Each point is reached from the start by the listed moves, each made once or not at all, plus a little noise. Is the number of moves made odd or even? Then give how often each move was made.

Moves:
(1): [ 65  26  49 -24]
(2): [-23  75  -7  -4]
Start: [ 30 -28 -16 -19]
Points:
[ 95  -3  32 -43] -> odd (1, 0)
[ 30 -27 -16 -18] -> even (0, 0)
[  5  47 -23 -23] -> odd (0, 1)

Moves:
(1): [ 44   5  11  -9  -8 -15  -9  11   5  -3   4  12  -5  -2]
(2): [ -4  39   5  -6   7  19  12 -22  -8   2  20  -8   4   6]
(3): [ -9  -9  49  -3 -18 -17   5  -3  14  -8   1  -2   4   2]
(4): [11 -2  7 42  2 -2 -6  0 -2  3 18 -3 20 -3]
(5): [  2  -3   8  -1  44 -11 -11   7   2  12  11  19  13  -7]
(6): [ -3 -13   6   1   2  35 -17   2   3   3  -3   3  -1  -2]
(7): [  8  -6  -8  -1   1   8  42  10 -14   0  10  21   1   3]
(8): [-9 15  8  5 -8  1 -4 43  5 12  0  1 -2 17]
(9): [ -5  -2  -5   6  -3   5  11  -1  45   2   7  -3 -12   2]
(10): [ -1   5   6  -2 -19  -1  -2  -9  -7  50 -11   1  -8   1]
(11): [ -7 -19  -5 -18 -12  -7  -4  -5   1   9  38 -23  20   7]
Start: [-22  27 -21   9  13  -2  20  29  21  29 -10 -12  20  29]
Points:
[17 43  9 28 40 31 33 71 58 68 95  7 60 49] -> odd (1, 1, 0, 1, 1, 1, 1, 1, 1, 0, 1)
[36 50 15 33 38 33 33 29 -2 93 39 33 46 26] -> odd (1, 1, 0, 1, 1, 1, 1, 0, 0, 1, 0)
[-29   2  37   7  18  20  49  36  66  89   3  23  18  27] -> even (0, 0, 1, 0, 1, 1, 1, 0, 1, 1, 0)
[16 82 12 48 48 -4 14 73 70 58 55  5 39 41] -> even (1, 1, 0, 1, 1, 0, 0, 1, 1, 0, 0)
[-24 -10  15  35 -17 -16  68  28  62  36  62 -21  51  43] -> odd (0, 0, 1, 1, 0, 0, 1, 0, 1, 0, 1)

Moves:
(1): [34  8  2 10  2  0 13 -1 -8 -6  6 -5  3 -1 -9  4 -3  5  2 -1  3  0 14  5]
(2): [-2 31  1 -2  0 -3  0  0 -1  4 -2 -1  3 -2 -5 -1 -8 -2 -2  5  2  7 -7  2]
(3): [ -4   6  21   9   0   7 -10  -1  -6  -5   2   3 -10   2   2  -4   2  -3
  -3  -8   0  -2   1   6]
(4): [ -6   7 -18  30  -8   6  -7   5   2  -2   8  -1  -7  -6  -1  -4  -7  -6
  -3   2  -8  -1  -4 -11]
(5): [ -6  -5   1  16  30  -4  -2  -1  -3   2  13  -6   0   4   7  -7 -14   7
  -1  -9  -4   1   1  -5]
(6): [ -1  -5  -6  -7   5  38   4 -23  -1  -4   0   7   4  -2  -4  11  -8  14
   4   2   5   2  -1  -3]
(7): [-10   7  14  18  -1   7  33  10  -1  12   1   5  -6   5  -3   3  -5  -5
 -10   6   0  -4   5   7]
(8): [-3  6 -1  0  3 13 -5 23  3  8 -8  5  2  4  6  2 10 11 -1 -5 -1  5  1 -2]
(9): [  1   4   3   3  -6  -1   0  -9  33  -3   0  -7  -5  14   6  13  -2   1
  -6  -5  -8 -11   2   1]
(10): [  5  -5   8   2   1   0   2  -6   5  20  11  -7   4  -5 -12  -6  -3  -8
  -1  -2  -1   7  -2   2]
(11): [ -3   1  -5  -6  -5   3   0   4   2 -13  31   2  -8  14   1   9  12   0
  -5 -13  -1   8   0   0]
(12): [ 5  6  5  3  2 -2  0 -5  5 10  7 27  1  3  4  3  1 -4  9 -3  1 -3  1 -7]
(13): [ -1  -3  14   2 -15  -3  13  -3  -3  -8   2 -11  29   3  -3  -3   3   3
  -5 -12  -2 -11   0  -9]
(14): [-6 -2 -5 11  0 -5 -5 -5 -4  2 -8 -2 -2 30 -7 -6  2  0  3 -2  4  4  2  4]
(15): [ 12   8  -7  -3 -11   1   7  -7  -8   4   7  -4  -4   6  29 -13  -6   6
  -4   5  -4   3   2  14]
(16): [ -2  -7  -3   9   1  -3  -9  -4  -2  10   8 -11   3   5  15  23  -4  -5
  -1   1   9  -9   4  -4]
(17): [ -7   2   3  10   7   4   9  -3   2   0  -2  -6  -1  -2   1   2  23  -2
   8   5  -7   2 -11  -2]
(18): [ -3   2   4   5  -7  -9  -1  -3  -3   4   4  -3   1  -8  -1   2   6  21
 -13   0   0   6   6   4]
(19): [ -2  -3   3  -2  -3  -5   0   2  -1   3   5 -11  -9  -1  -3   0 -10   3
  24  -3   3  -4   2   0]
(20): [  3  -1   1   5  -5   4  -3   7   8  -4   8   4   7   5  -3   0  -1  -4
   1  30 -13   4   6   3]
(21): [ 0 -3 -1  8  4  5 -3  1  7 -6  4  2  4 -4  1 -3 -2  3  2  3 27  4  0  5]
(22): [ 0 -4  2  6  1 -4  4  0 10  0 -5  0  4  0  4 11 -5 -7 10 -9 -6 28  1 -5]
(23): [-4  8  1  0  5  1  0 -9  1  3  4 -5 -2 -4  5 -4  8 -7 -1 -4  5  0 23 -4]
(24): [ -4   8 -11   0  -4  -2  -2   1   5   1   3  12  11  -4   3   5   3  -9
   5 -13  -6  -7   4  34]
Start: [ -1  15  13   1   6   0  10   6  -5  11   3   5  11 -11   4  21   5  22
   1 -16  11 -14   0   4]
Points:
[  1  72  45  77  32  44  54  -6 -18  35  30 -11   3  26  24  19  -5  59
  22  -2  -3  39  44  27] -> odd (1, 1, 1, 0, 1, 1, 1, 1, 0, 0, 0, 0, 0, 1, 1, 0, 1, 1, 1, 1, 0, 1, 1, 0)
[  9  74  17  82  33   2  17  17   8  36  42   4  16 -21  10  27   6  36
  34  -6 -18  30  33 -17] -> even (1, 1, 0, 1, 1, 0, 0, 1, 0, 0, 0, 1, 0, 0, 0, 0, 1, 1, 1, 1, 0, 1, 1, 0)
[-13  42  21  85  18  62  19 -26  36  16  95  20  -9  29  63  47 -21  18
 -13  -6  21 -23  39   6] -> odd (0, 0, 1, 1, 1, 1, 1, 0, 1, 0, 1, 1, 0, 0, 1, 1, 0, 0, 0, 1, 1, 0, 1, 0)
[-33  64  10  77 -21  12  38  26  49  18  -3   5  47  30   8  39  -6   9
  -7 -46  11   0   7  27] -> even (0, 1, 0, 1, 0, 0, 1, 1, 1, 0, 0, 0, 1, 1, 0, 0, 0, 0, 0, 0, 1, 1, 0, 1)
[ 20  58 -13  55 -10  16  -3  17  45  15  70  25  21  20  30  73  24   5
   2 -26  -6 -31  51  20] -> even (1, 0, 0, 1, 0, 0, 0, 1, 1, 0, 1, 1, 0, 0, 0, 1, 0, 0, 0, 1, 0, 0, 1, 1)
